Each row is a point. Each copy is the shape, with its points in the same order, stretched, turned, moved and blurred by noise. Say if it was mirrored as well.

Shape (8 x 3):
[[-14 -82 -38]
 [ -7  21  -1]
 [-25  10  24]
 [-15  32 -11]
 [-22 -76   6]
 [ -6  19   3]
 [-47 -57  -8]
 [  3   1  55]]
Copy 1 (8 x 3):
[[-95  18  54]
 [ 13 -11   3]
 [ 24 -35  20]
 [  9 -22 -11]
 [-53  -1  71]
 [ 17 -14   6]
 [-64 -31  57]
 [ 63 -12  38]]
Copy 1 is: mirrored
Copy 2 (8 x 3):
[[-89  -8 -55]
 [  8  13  11]
 [ 15 -25  -4]
 [  6  21  20]
 [-53 -47 -58]
 [ 20  10   4]
 [-59 -56 -30]
 [ 37 -23 -23]]
Copy 2 is: only turned
Copy 3:
[[ 47  75   2]
 [-15 -15  13]
 [-33 -16 -19]
 [-28  -7  25]
 [ 38  45 -35]
 [-14 -22   7]
 [  1  63 -23]
 [  3 -46 -39]]
Copy 3 is: only turned

Shape (10 x 6):
[[  9 -85  36 -22  15 -11]
 [-29 -22 -60  -8  -5  -6]
 [-24   2  21  10  -3  12]
 [  7 -15  -5  -4 -46  30]
 [  2  44 -19  59  24 -38]
 [ 23  37 -26 -14   9  55]
 [  6  -7   2  -8 -44  40]
 [-56 -16  30  10  -3 -15]
 [ 52   5  11  -5 -39  37]
 [ 25  27 -36 -17  23 -41]]
Copy 1:
[[-57  -9 -50 -81 -13  38]
 [  7  46 -13  12  16  95]
 [-26 -30   2  13  10  17]
 [ 13 -27  17 -11 -24  47]
 [-45  41  16  63 -11  -2]
 [ 45 -51 -16  64 -27  41]
 [ 18 -46  15  -7 -20  45]
 [-52  -7   1  -6  38  22]
 [ 25 -54  13  -6 -56   8]
 [ 15  49 -44  28   4  11]]
Copy 1 is: only turned
Copy 2:
[[-39 -10  51 -76  48  60]
 [-29  21  -9 -40 -54 -16]
 [-30   8  16  12   1 -10]
 [ 11  45  -9   5   2  24]
 [ 16 -57  31   6 -50 -41]
 [  0 -12 -59  21  -7  13]
 [  6  44 -16  15  10  23]
 [-57  15  46  -4  -5 -32]
 [ 50  16 -19   6  36  50]
 [ 31 -55  -8 -67  -5 -22]]
Copy 2 is: only turned
Copy 3 (10 x 6):
[[ 30 -19  72  41   0 -17]
 [-69   5  36 -42  16 -20]
 [-25  29   0  -1 -31   3]
 [-20  49   3  -4  12  15]
 [-45   4 -46 -28  11 -67]
 [-44   9 -47   7  19  55]
 [-13  47  -3   2   4  34]
 [-29  35  38 -18 -52 -23]
 [ 20  29 -30  23  31  32]
 [-14 -35 -14 -32  37 -27]]
Copy 3 is: mirrored

Shape:
[[ 10 -34  13 -45 -56   9  -5 -64]
 [ 42 -42 -25  14  41  37 -44 -18]
 [-38  -3   6 -10  15  26 -30 -16]
 [  3  -2  17  -4 -40 -94  19  14]
 [-37  37  10  -1  13 -20  26 -39]
 [-24 -16 -26   4 -29   1  -7 -11]
 [-13 -13 -12  44  22  40   6 -60]
 [ 65 -45 -21  13  31 -25   7  23]
 [-32  44  60   8   2  21 -46   3]
 [ 15  16 -29  16 -11 -11  80 -20]
 [-18 -51  23  23  15  38  40  44]]
Copy 1 (11 x 8):
[[ -4  47  41 -62  52  14 -27 -56]
 [-11  61   9  18  15 -28 -24  40]
 [  7  12  -6 -15  29  42 -43  -4]
 [ 13 -67  61 -54  22  15  92   5]
 [  7 -67  21 -14  37   8 -26 -25]
 [  1  12  37  25  19  32  17 -18]
 [ 27  22  44  51  26 -26 -58 -15]
 [-11  -4  36  -3 -25 -52  52  60]
 [ 58   3 -54 -61  67  24 -29 -15]
 [ -4 -58  45  38 -15 -52  25 -43]
 [ 61   3  18  -3 -70   3  -5  27]]
Copy 1 is: only turned
Copy 2:
[[ 47  27  47  -2 -11 -65  37  -5]
 [ 12 -90  -4  -6 -53 -22   1  19]
 [-20 -27  25 -16  32 -23 -18  -7]
 [-73  82   4  20 -31   3 -30  50]
 [-44  20 -27  22  39 -47 -29 -11]
 [ 10 -19  17 -27   4 -12 -45  22]
 [ 22 -77 -29  33   2 -63 -36   1]
 [-25 -16 -39  19 -70  18   9  63]
 [-62   1  58  42  -6  11 -40 -17]
 [ 32   2 -82  38  -1   1 -28  11]
 [  9   8 -17  39  48  45 -21  62]]
Copy 2 is: mirrored
Copy 3, 11 rows:
[[ 17  -7 -46  95  15 -59  22  54]
 [ 32  31 -80   0 -24 -32  11  35]
 [ 11  -3 -26  10  22  27  -5  59]
 [-59 -68  26  18  -6 -22  19 -21]
 [ 29 -56  32  -2  42  10 -13  32]
 [-15  -9 -27  16  49   5   6   7]
 [ 61 -29 -47  -2  57   0 -30  16]
 [  0   6 -28  -3 -48 -42  14 -31]
 [-24 -16   8 -20  20  16 -48  80]
 [ 29 -27  39   2  57 -17 -21 -47]
 [ -2  16  -4  21   8  36 -54 -31]]
Copy 3 is: mirrored
Copy 4:
[[-34 -38  69  24  17  -8   9 -16]
 [-29  48 -16  -9  49 -57 -30  43]
 [  5   3 -22  -6  39 -12  10 -27]
 [ 40 -59  -6  39 -47  -6 -25 -16]
 [ 41 -27  16 -19  13  -6 -22 -32]
 [-12 -38 -11 -19  -1  -6  15 -21]
 [  5  10  15 -63  39 -39  25 -11]
 [ -3  21 -16  14   5 -40 -70  77]
 [ 33  40 -35  11  12  -1  32 -63]
 [ 10 -26  35 -45 -25  13 -49  23]
 [ 23  14 -44 -18  12  24  43  41]]
Copy 4 is: mirrored

Shape (15 x 11):
[[-76 -30   7   8  20  41  12   5  34  11  62]
 [ 15  11  -3  -6   8 -43  -1  21  25  50 -44]
 [ 45  27 -26 -31  -5   1 -69  29   8  20 -55]
 [-30  26  29 -11  35  35  29 -30  34 -16  28]
 [ 27 -34   7 -11 -41 -49 -13   0 -15  -7   1]
 [ 32 -25   4   8 -20 -44 -30  -9   6   2  -3]
 [-48  -5  16  64   8  26  10 -16  18   4   8]
 [  7   6  47 -49   4 -21 -55   2   8  49 -75]
 [-37  -1   0   8  18  46  17 -37 -20  50  46]
 [  8  24 -30 -27 -29 -72 -39 -11  17  31   0]
 [ 17 -45 -22 -22 -71 -35  20  14  17   2 -30]
 [-38   0   3   8  40  19  44   0 -21   1  15]
 [ 46   8  17  -3 -55 -17  -2  10  25  37   2]
 [-72  28  25  17 -19  26  21   4 -15  -5  24]
 [-74  10   1  16  21  65  26 -62  16   7  -3]]
Copy 1, 15 rows:
[[ 47  40 -55 -50 -18  71  29  33  -8 -18  29]
 [  3  16  39  11  43 -31  29  30  35  20  30]
 [ 16  -5   7   3  -6 -82   1 -11   5  48  17]
 [ 23  47 -41   6  12  41 -47  22 -13 -47   5]
 [-47 -28   4 -13  73 -18  43   4  -2   3  21]
 [-25 -20   5  -4  48 -26  44  14 -16   4  34]
 [  9  38   4 -13 -27  39  11  41 -25 -23  22]
 [ -8  -1 -18   7  40 -64  16  57  41   9 -15]
 [ 52   8  10 -53  -8  32 -24   9 -35 -50 -24]
 [-12  13   9 -23  87 -48  68  -1  -5   2  44]
 [-53  -1   5 -33  68 -10  35  -3  62   2  52]
 [ 16  22  18 -10   1  36 -37  27 -19   6 -11]
 [-19  -6   8  -3  40 -15  40 -21  35 -39  14]
 [-21  56 -16 -29   3  41  10  13  -7 -25 -23]
 [ 30  60 -24 -42 -35  38 -60  41 -22 -54   3]]
Copy 1 is: only turned
Copy 2, 15 rows:
[[-38 -51 -55  28  74 -12  -1  39 -30 -54 -35]
 [  0   9 -29 -11  12  15 -51 -35  60 -21  56]
 [ 69  46 -23  18  20   3  -7 -69  14 -48  95]
 [ 21 -43 -57  14  66 -67 -51  49  -8 -20 -43]
 [-18  53   4   7 -61  17   7  -9  10   9   3]
 [ -3  73 -14   7 -22  20 -10 -14  21  16  12]
 [  9 -15 -74  -8  80  33 -27  17 -11   7 -45]
 [ 79  68  12 -14  13  -3 -53  -4  46 -80  61]
 [ -5 -55 -13  16  84 -13  -3  32  14 -26  -5]
 [ -6  55  -2 -17 -23 -15  12  -4  29   1  77]
 [-54  15  20   5 -73   9 -36 -51 -11   6  24]
 [  9 -89 -55  14  36  14 -22  35  -1 -16 -26]
 [-45  57   4  -9  15 -30  -5 -49  44  -4   9]
 [ 13 -51 -46 -32  48  -9  30  47 -25 -31 -50]
 [ 49 -69 -42   1  91 -23 -67  48 -48 -12 -16]]
Copy 2 is: only turned
Copy 3 (15 x 11):
[[-13 -28  92  38   4  41  47  41 -35 -11 -24]
 [ 31 -43  -5  37 -54   0 -61 -20 -10  19  36]
 [ 20 -31 -53   4 -52   3 -44  52  -7 -26  13]
 [ 11  27  48  57  18 -43  16   4 -42  -3 -47]
 [-32 -46   4 -44 -48  12  28 -28  21  37  12]
 [-18 -30 -16   4 -57  25  13 -19  15  24   1]
 [-36  28  28  50 -36  35  -6  -8 -30 -24 -25]
 [ 14   0  -7 -35 -94 -67 -35   0 -35  20  50]
 [ 44  25  41   8 -11  29  33   6 -38 -46 -22]
 [ 25 -50   1  14 -75  15 -16 -12  16  32 -13]
 [-23 -65  -9 -63 -10  39  -8 -34 -17  59  36]
 [-12   4  57  19  18  -3  12   4   5 -37  18]
 [ 13 -61 -19   3 -44  11 -12 -50 -49  18 -19]
 [-47 -13  61  -9 -29  -8   6  -1 -12 -37 -31]
 [ 12  70  37  15   4   4  -1  11 -56 -17 -23]]
Copy 3 is: mirrored

Shape:
[[-16 -18  52  -3   4  27  -3   5  -1  -4 -17   0]
 [-12  35 -22   2  14  41 -14  19   9 -22   8   6]
 [-16 -30  -6  14  18 -10  16  10 -30 -10  35 -20]
 [ -1 -26  67 -45  -4 -21  17   0 -16 -20  69 -24]
 [ 35  -9   2 -32  11  -7 -15  16 -24 -19  49  14]
 [  4  24   7   9  18 -15  -3 -24 -13  22  -6 -22]
 [-16 -15 -22  15   3   7  21  -2  -5 -25   1  -2]
 [-18  -9 -19   9   7  20 -66 -55  -5 -30 -18 -20]
 [-22  37   8 -23  17 -12  15 -25 -26  21   3  42]
 [-22  15  -3 -55  12  61 -48   0 -25  -4   1 -14]
 [ -8 -25 -28 -12 -42 -19  27 -18  -7  18  21 -28]
 [ 40 -20   6   5 -45 -14  22 -27 -28  95 -18 -26]
 [-24 -11 -21  20 -58 -19  13  17 -28   9 -12 -22]
 [-24   0  -2  10  12   3 -35 -17  11  36  -8   3]
 [ 24 -28 -20 -64  11 -16 -46  -9  -6 -16  -7 -31]]
Copy 1, 15 rows:
[[-16 -22  24 -27 -30  -6  17 -40 -14 -47  13   0]
 [ -9   1   9 -11 -21   0 -31  27  37  16  15  29]
 [-23  34  -1  -3 -13 -36  -8  28  -4   2   2 -22]
 [-14 -14 -32  -8  -7 -23   3  11 -33 -73  51 -29]
 [ -5 -26 -15 -10   0 -25 -27  51 -31   9  49  -5]
 [-29  10   6   7   6  27  31  -5   5  10  16  10]
 [-24  21 -10   3 -24 -30 -12  -6  15   2 -31  -4]
 [-77   8   3  -8 -39 -13 -35   4 -21  -4  -8  68]
 [ -4   2   9   8  48  53  -7 -17  13  14  -4  -7]
 [-40  28  20 -70 -25  34 -43  17 -20  10  39  63]
 [ -9  58 -44   3   8 -20  -2 -24 -27   7 -20  14]
 [ -5  29  -8 -23  52  23  64 -70 -53  34  23   4]
 [ 15  39   0  -1  21 -38  29 -10 -22  14 -40  22]
 [-20  20  33  19   0  12  -2 -16 -17  12   5  28]
 [-36   7 -16 -22 -41  13 -37  32 -63  23   3  36]]
Copy 1 is: only turned
Copy 2, 15 rows:
[[-22  -7 -35 -25   0  36 -25  25  11 -24   0  25]
 [-31 -36 -13   8 -17 -19  11 -32  20  16   8 -12]
 [  4 -40  21  15  26  16  -3  11 -31 -35  22   0]
 [ 33 -69 -28  -1  18  15 -26  65  26 -79  26  24]
 [  3 -45  -5 -10 -17 -33   6  16   9 -49  39 -35]
 [ -1  26 -27  17  25   4  19   1  23  -8  15 -12]
 [  0 -30  21   7 -16  17  15 -14 -11  -8  10  11]
 [-20  30 -24  13 -22  16 -13 -64  13 -40  13   0]
 [ 11   6  -4 -41  18 -29  35 -24  29 -26   9   3]
 [-19 -13 -29 -31   1  -8 -53 -54  59   0  17 -23]
 [ 64 -21  38  21   3   9 -17  14   6   4  -1   8]
 [ 69  63   0  -7  27  14 -31  48   0  39  11 -12]
 [ 49 -28  31  11   2  35  10  15 -28  18 -44 -15]
 [-25  38  -1   2  23 -18 -21 -12   4  -7 -12   6]
 [-14   9  10   4 -23  -8 -20  -2  62 -35  21 -50]]
Copy 2 is: mirrored
